Each row of a before or after table is a point. The points were changed in one or more steps. Then noise was added and the rows were shuffled. The steps act on columns, c1 being the first. What was done? A step turns or swaps two columns, mirrors them in a line or flattens them onto one, adds a multiple of one to another, or multiplies or shifts one. Angles are multiples of 10 degrees, from the lower column toward the higher: turns from -170 to 170, lines from 10 to 170 but not 90. Use the fewest steps. Two steps may share a column if one is a turn and the other turns, adds or multiplies; they go together, in the order done. Otherwise the lowest column goes first.
(in the rows, 128 means zero)

Before (8 x 2)
[[ 90 176]
 [140 121]
 [103 116]
 [120 137]
 [157 138]
 [133 142]
 [150 143]
 [121 138]]
After (8 x 2)
[[178 109]
 [190 164]
 [130 247]
 [160 151]
 [159 151]
 [199 154]
 [172 164]
 [145  94]]
Steps: shift c1 by 40; multiply c2 by 2.5

Before (13 x 4)
[[ 96 154 133 112]
 [137 173 136 162]
 [127  47 108 175]
 [130 109 118 129]
 [ 96 153  58 122]
 [180 117  93 129]
 [ 90 154 124  91]
 [233  87  91 188]
 [142  53  77 238]
 [143 162 123 157]
 [166 129  81 122]
 [126  69  42 157]
 [ 82  46 163 160]]
After (13 x 4)
[[191  75 131 179]
 [112 162 122 159]
 [228 182 141 195]
 [ 88 121 130 112]
 [194  90 139 248]
 [152 158 172 139]
 [ 88 119 196 147]
 [172  88 200 184]
 [100 163 108 158]
 [145 119 138 134]
 [163  40  85 145]
 [ 82 116 146  94]
 [171 161 161 141]]
Steps: turn c1 and c2 by 50 degrees; mirror c3 and c4 in the line at 100 degrees

Before (13 x 6)
[[155 187 140  98 158 184]
 [ 91 127  90 237 122 197]
 [206 155 115 116 192 132]
 [111 131 129 183 122 167]
 [115 181 131 188 113 109]
 [157 201 150  87 149  97]
 [167 143 213  81  83 230]
 [201 205 100 109 141 125]
 [ 83 127 103 157 115 101]
 [139 204 126 145 193 113]
 [119 117  74 165 116 171]
 [140 198 211  61  98 164]
 [187 167 152 130 154 130]]
After (13 x 6)
[[187 118 150 131 105 120]
 [120  67  75  96 155  84]
 [ 90  78  91  97 172  10]
 [141 155 126 156  73  97]
 [167  93 210  12 154 149]
 [115 129 132 163 163  87]
 [205 105 115 126  62 118]
 [142 147 211  69 132 183]
 [ 82  76 103 159 150 116]
 [112  80 130 110 153  69]
 [154 136 139  71  90 126]
 [157 150 148 147  95 168]
 [200 155 100 125 110 143]]
Steps: shift c2 by -50; turn c4 and c5 by 160 degrees; turn c4 and c6 by 110 degrees

Before (12 x 9)
[[143 158  97 103 208  65 209 139 126]
 [130  94 191 200 128 182 122  60 181]
 [ 65 144 116 172  73 176 136 108 115]
 [ 90 121 109 143  81 157  84 101  69]
 [150 123 113 110 203 195 127 241  88]
 [153  91 156 187 123 118 150 145 201]
 [155 109 175 104 124 133 199 133 179]
 [146 211  99  75 197 124 128 198 124]
 [147  85 169 152 142 173 103 104 163]
 [ 79  91 184 120 164 158 109 213 137]
 [167 107 219 179 103 100 170 116 166]
 [122  58 152 124 130 187  82 184 167]]
After (12 x 9)
[[120  95 173 120 126 142 170 185 184]
 [133  84 155 208 121 120 130 155 177]
 [140  85 161 161 140 180 123  92 151]
 [189 129 178 124 165 168  40 169 140]
 [179  77 142 133 132 193  53 129 163]
 [166 180 107 165  75 173 164 123 100]
 [117 109 101  98 203 190  16 199  97]
 [ 60 180 101  75 198 121  54 174 145]
 [164 147 104 121  79 150 134  78  67]
 [147  99 180 213 129 189 178  85 152]
 [113  86 225 189 107 116 173 152 147]
 [ 94 138 111 106 208  66 148 193 140]]
Steps: mirror c1 and c2 in the line at 110 degrees; turn c3 and c6 by 10 degrees; turn c4 and c9 by -20 degrees; turn c7 and c8 by 50 degrees; add -0.3 times c5 to c7
